Rows are points. The ring and each string are closed loops that go straight from each point to the next, and from the last back to the first. Before rounding, they use only three directions, however many columns there are. Count how often each string passes through the ring. Passing back the other way cancels.
In the rows, 128 means zero.

Ring (10 x 3):
[[117 139 109]
 [ 92 154 129]
 [ 82 162 146]
 [ 91 147 149]
 [109 121 137]
 [145  86 111]
 [167  81  97]
 [179  92  90]
 [171 112  89]
 [139 129  98]]
String (29 x 3):
[[142 114  98]
 [143 120  89]
 [132 139  98]
 [123 147 113]
 [123 140 119]
 [111 130 115]
 [ 83 150 126]
 [ 56 180 146]
 [ 70 189 156]
 [113 143 130]
 [102 137 131]
 [ 73 151 152]
 [ 83 143 149]
 [111 117 124]
 [120 125 125]
 [116 128 137]
 [125 119 131]
 [130 117 117]
 [133  95 110]
 [152  66 101]
 [171  62  95]
 [175  90 101]
 [149 114 110]
 [158  93  96]
 [177  78  81]
 [141 111 106]
 [151 123 108]
 [167 122  96]
 [143 121 106]]
Times through: 3
String (19 x 3):
[[113 103 139]
 [144  63 110]
 [166  92 107]
 [145 114 111]
 [168  80  87]
 [202  82  75]
 [188 110  93]
 [161 110 102]
 [161  90  95]
 [182  48  81]
 [162  67 104]
 [132 122 124]
 [123 119 121]
 [116 123 124]
 [105 152 144]
 [ 64 183 175]
 [ 72 155 157]
 [116 126 125]
 [116 131 132]]
Times through: 1

Ring (10 x 8):
[[ 86 134 113 151 154 115 125 137]
 [ 93 122 148 158 136 142 143 150]
 [111 116 171 156 120 163 162 153]
 [130 116 180 154 110 174 178 153]
 [151 122 165 156 107 174 192 148]
 [156 129 144 155 113 162 189 141]
 [152 142 114 142 130 135 172 125]
 [132 153  89 125 152 103 141 109]
 [115 153  84 124 161  93 126 108]
 [ 95 146  91 135 163  96 119 119]]
String (25 x 8):
[[ 89 114 167 161 129 155 147 158]
 [121 134 168  98 131 134 139 113]
 [116 122 149 162 125 154 164 151]
 [118 105 177 192 106 188 188 178]
 [134 102 201 179  93 203 200 175]
 [145 122 186 127 108 170 177 135]
 [130 132 144 137 128 143 161 132]
 [146 111 151 207 102 190 211 179]
 [168 109 151 223  89 206 236 187]
 [165 133 148 137 113 158 188 129]
 [146 144 145  96 131 128 151 103]
 [139 133 115 169 128 144 176 144]
 [131 135 117 157 134 136 164 137]
 [138 149 131  91 141 114 139  97]
 [143 162  80 106 156  92 137  93]
 [121 153  50 166 162  95 144 126]
 [115 144  86 154 153 110 142 129]
 [121 141 123 124 143 120 141 118]
 [110 153 104  99 161  91 115  97]
 [ 75 149  64 152 178  80 104 125]
 [ 85 135  91 173 158 112 130 146]
 [113 137 128 131 143 123 140 125]
 [110 136 132 128 143 123 137 124]
 [101 127 128 164 139 136 147 148]
 [ 75 110 137 205 136 154 151 180]]
Times through: 1

Ring (7 x 12):
[[136  83 104 105  93 138 112 128 159 126 114  94]
 [130 107 112 130 123 144 142 139 149 123 121 116]
 [126 136 129 148 145 133 169 145 130 125 130 140]
 [132 115 133 159 155 125 167 149 127 142 120 139]
 [137 102 132 137 130 111 144 137 129 147 116 125]
 [133 121 131 110 103 106 135 126 129 133 126 121]
 [133 105 113  93  82 123 114 121 148 122 123 100]]
String (24 x 12):
[[142  57 102 113  99 136 104 131 164 138 102  87]
 [131 115 121 113 105 123 134 129 140 126 125 115]
 [131 116 120 108 100 121 131 127 140 125 126 114]
 [143  55 105 112  97 130 102 130 161 142 101  87]
 [139  79 110 107  95 127 111 127 154 134 111  96]
 [127 137 124 103  96 119 137 124 134 117 134 120]
 [133 102 107  84  72 128 106 118 155 117 123  93]
 [129 117 108  88  77 132 116 120 152 111 129 101]
 [131 113 119 119 111 129 137 132 142 125 124 116]
 [132 105 116 124 116 134 136 135 145 127 120 114]
 [122 155 127 116 113 127 156 131 130 111 141 133]
 [118 164 126 138 137 143 176 142 130 107 143 145]
 [130 106 120 165 161 148 166 155 141 134 117 133]
 [133 101 122 151 144 136 153 147 140 138 116 126]
 [134  93 124 178 174 143 169 160 138 147 110 135]
 [136  87 122 163 157 138 155 153 141 146 109 126]
 [133 108 123 135 128 128 146 139 138 134 120 123]
 [119 176 138 128 128 121 175 135 117 112 147 150]
 [124 139 127 157 155 142 177 150 131 123 131 144]
 [127 116 117 149 144 149 160 148 144 124 124 129]
 [119 162 124 117 114 136 160 133 133 104 144 135]
 [126 137 122 114 108 128 146 130 136 115 134 124]
 [128 117 109 100  91 138 125 126 151 111 128 106]
 [149   7  80 106  86 156  74 132 190 142  85  58]]
Times through: 2

Ring (10 x 14):
[[118  90 144 153  93 122 110  87  94 142 161 141 140 116]
 [127  85 166 177  72 114  99  77  75 138 189 155 152  79]
 [131 100 163 173  84 112 102  78  80 130 189 156 147  68]
 [130 128 143 147 121 116 117  90 104 119 166 148 132  79]
 [128 148 126 124 151 119 129 101 126 112 139 138 121  99]
 [124 166 111  98 181 120 143 115 152 104 100 123 110 131]
 [121 170 104  83 194 121 151 123 169 102  70 111 106 161]
 [116 155 103  85 184 123 148 122 165 111  69 108 109 175]
 [112 135 108  98 162 126 140 115 149 123  89 113 115 170]
 [113 105 125 129 120 126 123  99 116 139 132 129 129 142]]
String (30 x 14):
[[119  77 156 166  75 118 103  82  84 145 169 144 149 112]
 [129  92 171 167  85 107 105  86  93 126 152 143 153 106]
 [125 105 151 152 103 115 113  90 101 128 152 141 141 107]
 [121 105 141 149 105 121 113  88  98 135 164 143 136 102]
 [122  74 158 184  59 122  94  69  60 152 219 163 150  63]
 [134  65 191 211  34 108  81  60  43 143 233 173 167  38]
 [137  89 185 191  65 103  93  73  70 126 194 161 160  59]
 [129 119 151 147 116 111 117  94 110 118 142 139 138 105]
 [124 122 137 140 122 119 120  94 110 125 151 140 131 103]
 [123 122 129 146 117 126 116  86  96 133 186 152 127  73]
 [129 132 133 149 121 122 115  85  96 125 191 156 127  57]
 [136 141 149 146 131 110 119  93 111 107 157 148 133  74]
 [132 139 145 135 138 110 124 100 123 107 130 137 132 104]
 [124 131 133 128 138 118 126 101 124 118 128 132 127 119]
 [122 147 116 113 158 123 134 106 135 116 124 130 116 120]
 [125 134 135 126 141 115 128 103 128 114 121 130 128 123]
 [129 171 121  97 186 113 145 119 161  93  79 118 114 141]
 [124 191  99  70 218 118 159 131 185  88  52 106 100 164]
 [115 195  74  52 233 130 167 136 194  98  47 100  87 180]
 [116 155 100  92 178 127 145 116 153 116  96 118 107 151]
 [122 138 126 116 150 118 132 107 136 115 109 125 123 136]
 [122 152 121  97 174 115 143 120 160 103  69 111 118 167]
 [115 161 102  74 196 121 155 130 180 105  42  98 107 198]
 [104 156  76  62 201 135 159 131 179 122  51  96  96 208]
 [107 138  91  89 169 135 144 116 150 131  95 113 106 172]
 [118 128 122 121 140 123 129 103 126 126 126 129 123 131]
 [120 119 134 126 132 117 127 104 127 123 112 125 131 144]
 [118 105 139 133 118 118 122 100 120 130 117 125 136 149]
 [102  84 112 130 104 138 119  93 104 161 151 130 127 149]
 [106  79 121 143  92 135 113  87  92 161 170 138 132 129]]
Times through: 0

Ring (7 x 14):
[[103 169 162 119 145 145 126 161 131 132  97 149 153 132]
 [ 67 133 164 169 143 119 144 161 132 119  93 152 135 147]
 [ 64  87 153 188 136 102 141 127 147  98 103 145 117 168]
 [103  52 145 157 141 100 121  87 168  95 118 128 128 164]
 [148  54 139 109 145 115  98  65 180 102 129 117 145 152]
 [163 116 135  72 137 149  87  80 167 110 126 125 146 149]
 [135 180 147  81 135 165 103 133 139 124 108 144 147 141]]
String (27 x 14):
[[101  71 159 153 153 102 129 116 159 115 109 132 149 141]
 [ 65  78 165 189 149  94 147 139 147 112  99 142 136 148]
 [  9 152 159 225 121 114 164 180 113  96  83 172  91 182]
 [ 40 149 173 192 143 115 159 189 118 123  83 162 132 145]
 [103 121 175 133 164 119 135 158 141 142  97 139 174 113]
 [120 116 160 118 152 128 119 130 150 127 107 135 160 130]
 [ 85 188 149 133 124 154 126 157 124 113  97 159 120 161]
 [ 90 236 153 111 123 175 123 180 110 125  90 167 128 152]
 [110 244 155  87 129 184 116 180 112 135  92 162 143 138]
 [141 153 161  83 155 149 110 140 145 141 106 136 175 116]
 [135 105 158 105 155 128 112 117 157 128 112 129 166 126]
 [ 96 187 147 121 125 157 120 149 127 113 100 156 123 160]
 [ 88 222 155 118 126 168 126 178 113 124  91 164 130 150]
 [ 85 209 169 125 142 156 135 193 113 139  86 162 151 129]
 [112 126 177 122 167 123 132 160 142 147  97 138 182 106]
 [108 110 164 132 154 120 127 136 148 128 104 137 159 129]
 [ 95 120 155 144 141 124 127 133 144 114 104 143 137 149]
 [105  75 167 147 161 102 131 127 157 126 106 131 163 127]
 [ 41  77 160 215 139  89 154 139 142  98  97 149 114 168]
 [ 35  83 147 221 122  95 149 126 142  80 101 153  89 192]
 [ 53  91 140 199 119 106 138 114 146  79 106 150  89 194]
 [107  86 149 142 142 114 120 107 158 107 113 134 136 153]
 [135  54 158 122 163 104 115  96 172 123 118 119 169 126]
 [ 96  32 146 171 143  89 125  83 172  92 119 126 126 166]
 [ 61  45 137 206 123  88 135  87 161  71 114 139  89 197]
 [ 62  93 139 189 120 109 133 110 147  80 108 148  92 192]
 [ 93 103 148 152 135 119 125 116 150 102 109 141 125 162]]
Times through: 0
String (30 x 14):
[[150 124 157  83 155 140 104 118 156 134 113 128 173 120]
 [124 140 152 106 142 142 113 128 146 122 108 139 150 139]
 [ 99 178 150 120 129 153 120 148 130 116 100 153 130 154]
 [ 81 194 154 135 127 154 130 167 120 118  93 161 125 156]
 [101 136 152 132 138 134 123 134 142 115 104 144 136 150]
 [123  98 162 121 158 119 120 124 156 129 109 130 166 125]
 [ 89 104 172 155 159 109 140 152 143 131  98 140 161 125]
 [ 40 124 167 201 140 107 157 170 127 113  88 158 124 155]
 [  9 133 160 231 124 105 166 174 118  95  85 169  93 181]
 [ 80  75 167 174 156  95 142 136 151 119 101 137 150 137]
 [104  81 162 147 155 107 129 123 156 120 107 132 155 135]
 [ 95  99 156 150 145 115 129 126 150 113 106 139 140 148]
 [ 95 114 152 146 139 123 126 126 147 109 106 142 132 154]
 [105  94 160 141 152 113 127 125 153 120 107 135 152 137]
 [ 98 107 158 144 147 118 128 131 148 118 105 139 145 142]
 [ 70 146 152 161 129 130 135 148 131 106  98 155 117 165]
 [ 85 141 157 147 138 130 132 148 135 116  99 150 134 150]
 [119 111 159 120 152 126 119 126 152 125 108 134 158 132]
 [136 108 167 103 165 125 117 131 155 141 108 128 182 110]
 [121 190 163  92 147 159 118 165 129 141  97 148 164 121]
 [115 240 148  83 123 186 110 167 117 127  97 161 135 148]
 [152 184 150  61 142 170  98 135 141 134 109 140 163 127]
 [156 107 157  82 159 134 103 109 162 134 116 123 177 118]
 [132 135 146  99 139 144 106 114 151 117 113 136 145 145]
 [124 136 144 108 135 143 108 115 149 112 112 139 137 152]
 [156  96 155  86 158 130 102 102 166 130 118 121 174 121]
 [180 119 148  53 154 149  88  94 167 132 123 120 178 120]
 [160 212 125  45 114 194  79 108 141 108 118 145 126 164]
 [149 228 126  52 110 197  84 120 133 109 114 151 121 167]
 [154 186 142  60 134 174  93 123 143 125 112 140 151 140]]
Times through: 0

Ring (7 x 14):
[[127 140 104  94 128 109 158 143 141 167 142 110 169 130]
 [129 153 128  95 118 123 170 157 151 178 142  95 199 128]
 [136 143 137 108 116 141 153 143 141 137 168  86 159 114]
 [149 125 131 117 127 140 125 118 123 101 187  89 105 106]
 [155 109 115 121 140 129 103  97 108  79 194 100  62 103]
 [141 101  83 116 147 112 102  92 105  80 186 121  47 109]
 [127 113  78 105 141 105 125 110 118 114 167 126  88 119]]
String (27 x 14):
[[158 139 143 106 129 126 140 134 133 148 159  84 158 119]
 [141 130 120 109 128 127 136 126 129 125 170  98 127 115]
 [127 127 121 118 117 151 136 124 130  91 194  95 103 102]
 [139 119 126 126 122 154 119 111 120  69 206  90  75  96]
 [175 117 144 122 139 134 103 103 111  92 191  81  86 103]
 [166 105 122 125 144 130  92  90 102  68 200  95  49 100]
 [170 116 126 114 146 115 105 103 110 109 176  95  91 112]
 [141 119 106 111 135 121 123 113 120 109 176 107  98 113]
 [131 106  85 115 139 120 112  99 111  81 188 120  57 108]
 [124  91  59 118 147 112  97  82 100  56 197 136  14 105]
 [130  92  60 115 151 104  97  83 100  69 188 136  24 110]
 [156 117 106 107 146 104 115 108 115 124 164 109 101 119]
 [142 118 101 108 139 113 123 112 119 116 169 111 100 116]
 [126 112  84 111 137 117 121 107 117  96 180 121  75 112]
 [120  91  55 117 146 111 100  84 101  59 195 138  16 106]
 [144  91  74 118 154 107  89  79  96  65 192 127  20 107]
 [166 106 108 115 151 109  97  93 104  97 179 106  67 111]
 [156 121 119 110 139 117 120 113 119 119 170  99 108 115]
 [134 118 103 113 132 127 125 113 121  99 182 108  90 110]
 [138 101 103 130 133 145  99  90 105  41 217 105  26  92]
 [155 116 134 125 130 146 110 105 114  74 202  87  74  98]
 [164 132 151 116 128 140 126 123 126 116 180  77 127 108]
 [152 133 132 108 130 126 134 128 129 134 166  91 138 116]
 [136 133 123 110 124 133 141 130 132 123 172  96 131 113]
 [116 140 124 112 109 152 156 142 142 115 182  93 140 108]
 [119 148 138 111 104 157 165 152 149 128 177  84 164 109]
 [153 147 152 106 121 136 150 144 141 153 160  78 175 118]]
Times through: 5

Ring (10 x 14):
[[111 111 144 180 104 150 147 141 125 166 106 142 125 134]
 [111 127 138 201 103 145 125 122 133 171 128 149 143 118]
 [114 147 128 190 106 136 100 100 147 156 154 148 160 109]
 [114 154 125 167 103 134  93  95 152 143 164 147 160 116]
 [115 153 124 116  97 133  99 101 153 120 165 143 147 140]
 [119 144 127  85 102 134 113 114 149 106 150 132 135 153]
 [128 126 133  66 119 136 136 133 137  97 121 114 124 160]
 [132 113 138  71 127 139 151 145 129 101 102 106 119 159]
 [128 103 143  98 126 144 162 154 121 119  89 111 114 155]
 [118 103 146 145 112 149 160 152 120 149  92 129 115 147]]
String (30 x 14):
[[102 144 130  74  67 142 118 120 151 115 160 157 113 181]
 [109 134 133  92  83 142 127 127 143 121 143 146 117 168]
 [111 131 134  60  83 142 134 133 142 106 138 140 108 182]
 [129 121 134  22 114 137 146 143 136  78 117 110 109 182]
 [139 112 136  27 135 135 154 149 129  75  99  93 114 171]
 [127 107 141  42 114 143 163 157 126  94  97 111 100 182]
 [140  99 142  49 142 139 169 161 120  89  78  90 109 166]
 [147  99 141  74 160 136 165 156 118  94  73  80 124 145]
 [126  86 150  78 120 150 186 175 112 118  68 109  92 176]
 [114  98 148 111 101 152 170 162 119 138  89 131  98 169]
 [113 113 142 131  99 148 149 144 128 143 110 138 115 154]
 [127 121 137 135 127 139 136 131 131 130 113 119 137 131]
 [113 121 139 142  99 145 138 134 133 144 121 141 124 146]
 [100 108 147 172  81 156 156 149 124 173 108 157 108 154]
 [ 88 103 152 211  63 164 161 153 120 201 107 177 101 154]
 [ 94 116 145 198  72 156 143 138 129 186 122 170 115 146]
 [110 125 138 167  98 145 131 127 134 156 127 146 132 135]
 [134 127 133 161 143 134 124 119 133 134 117 112 157 107]
 [127 132 133 203 136 135 114 111 135 156 126 125 166  93]
 [101 145 132 249  90 143  99  98 144 192 157 169 162  98]
 [101 146 131 207  84 143 103 103 146 174 159 167 150 118]
 [108 140 132 167  92 141 113 112 143 153 148 153 141 131]
 [125 133 132 143 123 136 120 117 139 131 130 125 148 124]
 [126 142 128 152 126 132 106 105 144 130 142 126 160 113]
 [115 141 130 144 102 138 112 111 145 137 147 142 144 133]
 [ 99 152 128 143  69 141 102 104 153 145 171 169 135 148]
 [ 94 170 121 127  56 137  82  88 166 135 199 178 141 153]
 [110 167 119 103  83 131  84  89 163 113 187 153 149 146]
 [123 155 122  91 109 128  97 100 155 101 164 130 150 140]
 [112 157 122  61  84 133 100 104 158  96 173 144 132 167]]
Times through: 1
String (29 x 14):
[[ 91 107 149 188  66 161 157 150 123 188 111 172 102 158]
 [ 95 102 151 217  77 161 160 151 119 199 101 167 109 142]
 [122 115 141 195 126 144 139 132 125 163 105 128 143 112]
 [128 123 136 178 134 138 128 123 131 148 114 121 152 108]
 [111 129 136 168  99 144 125 122 137 155 132 146 137 131]
 [100 138 135 196  80 146 115 113 142 173 149 167 139 129]
 [ 92 151 131 213  67 145  97  99 150 182 171 182 147 123]
 [103 143 132 164  82 142 110 110 146 154 156 161 139 137]
 [121 138 130 144 115 135 114 112 142 132 139 132 149 125]
 [133 153 122 141 136 125  92  93 151 116 154 117 173 105]
 [114 169 118 125  95 128  78  83 163 118 187 148 162 129]
 [ 97 165 122 111  59 138  89  94 163 128 191 172 135 160]
 [104 147 129 116  76 140 110 111 151 131 162 158 130 157]
 [107 139 132 122  84 141 118 118 145 134 150 152 128 153]
 [ 98 161 123  97  60 138  94  99 161 122 186 169 130 166]
 [110 162 121 103  84 132  90  94 160 115 180 151 145 148]
 [131 153 122 119 130 125  95  96 151 108 155 118 165 117]
 [132 138 128 132 134 130 112 110 142 119 135 116 157 117]
 [107 144 130 146  87 140 109 110 147 143 155 154 139 140]
 [ 94 161 126 184  65 141  87  91 157 164 185 180 150 130]
 [108 161 124 219  97 135  81  83 154 168 175 161 174  96]
 [102 146 131 217  86 143 101 101 146 178 158 167 154 112]
 [102 133 136 187  83 147 121 119 139 169 142 162 135 133]
 [118 127 136 164 114 141 127 123 135 148 125 135 142 125]
 [130 119 138 185 140 138 132 126 128 151 107 117 153 104]
 [110 108 146 207 105 152 149 141 122 181 102 146 128 125]
 [ 89 103 152 206  65 163 161 154 120 199 105 175 101 154]
 [102 112 145 172  84 154 150 144 126 170 113 156 113 150]
 [112 120 140 151  99 146 138 134 132 150 120 142 125 143]]
Times through: 0

Ring (7 x 14):
[[ 88 120 129 122 132 141 103 121 122 147 116 105 116 122]
 [ 96 141  94 104 124 124 127 124 175 148 116 115 128 119]
 [142 129  89  97 124 125 141 126 181 119 140 133 139 133]
 [192  94 114 103 132 148 133 129 142  77 173 145 139 154]
 [184  89 138 119 139 147 128 114  96  93 165 142 138 147]
 [136 108 148 131 141 134 125  97  72 140 132 127 134 124]
 [ 97 116 147 133 139 137 109 104  83 156 115 111 122 117]]
String (29 x 14):
[[132 141  90 102 126 112 150 112 169 141 127 133 144 121]
 [115 146  92 105 126 110 147 110 166 154 117 127 141 115]
 [122 128 110 111 130 126 131 115 143 138 127 125 134 124]
 [ 91 158  90 107 125 103 146 105 167 174 102 120 139 105]
 [ 63 175  72 100 119  97 145 113 201 188  88 111 135  97]
 [ 84 142  88 100 121 129 118 135 194 145 114 108 121 121]
 [109 120 107 106 126 143 110 136 164 123 131 113 120 133]
 [118 123 114 112 130 133 123 120 141 134 128 120 129 126]
 [ 93 146 101 111 127 114 134 110 155 164 108 117 133 111]
 [ 72 162  82 103 122 107 137 116 188 176  96 111 131 104]
 [ 86 156  75  96 119 113 135 127 205 157 108 114 131 113]
 [123 130  86  95 122 132 128 136 193 120 134 123 130 133]
 [144 115  99 100 126 140 126 135 172 104 148 128 131 141]
 [144 109 118 110 131 142 122 124 137 112 145 128 130 138]
 [179  93 111 101 129 154 122 139 155  74 171 138 132 156]
 [148 112 116 110 131 136 129 120 136 115 144 131 135 136]
 [151 117 113 110 132 129 137 113 134 122 142 135 140 132]
 [159  98 127 113 134 148 120 124 123 100 155 131 131 144]
 [223  58 145 113 139 175 112 136 100  42 198 148 132 174]
 [246  45 158 118 143 179 115 130  75  31 210 156 136 179]
 [193  86 144 122 141 146 131 108  82  92 168 146 142 148]
 [142 121 125 120 136 122 140  99 106 140 132 134 142 123]
 [137 116 124 117 134 132 130 110 118 130 136 129 135 128]
 [130 128 119 118 134 119 140 101 118 148 125 130 141 119]
 [195  89 135 117 139 144 135 112  98  90 169 148 143 148]
 [249  51 143 109 139 176 120 137 102  25 212 158 138 181]
 [219  65 132 106 135 172 116 141 123  41 197 148 133 173]
 [162  98 123 110 133 149 121 127 131  96 157 133 131 146]
 [139 121 111 110 131 129 134 116 140 127 137 130 137 130]]
Times through: 2
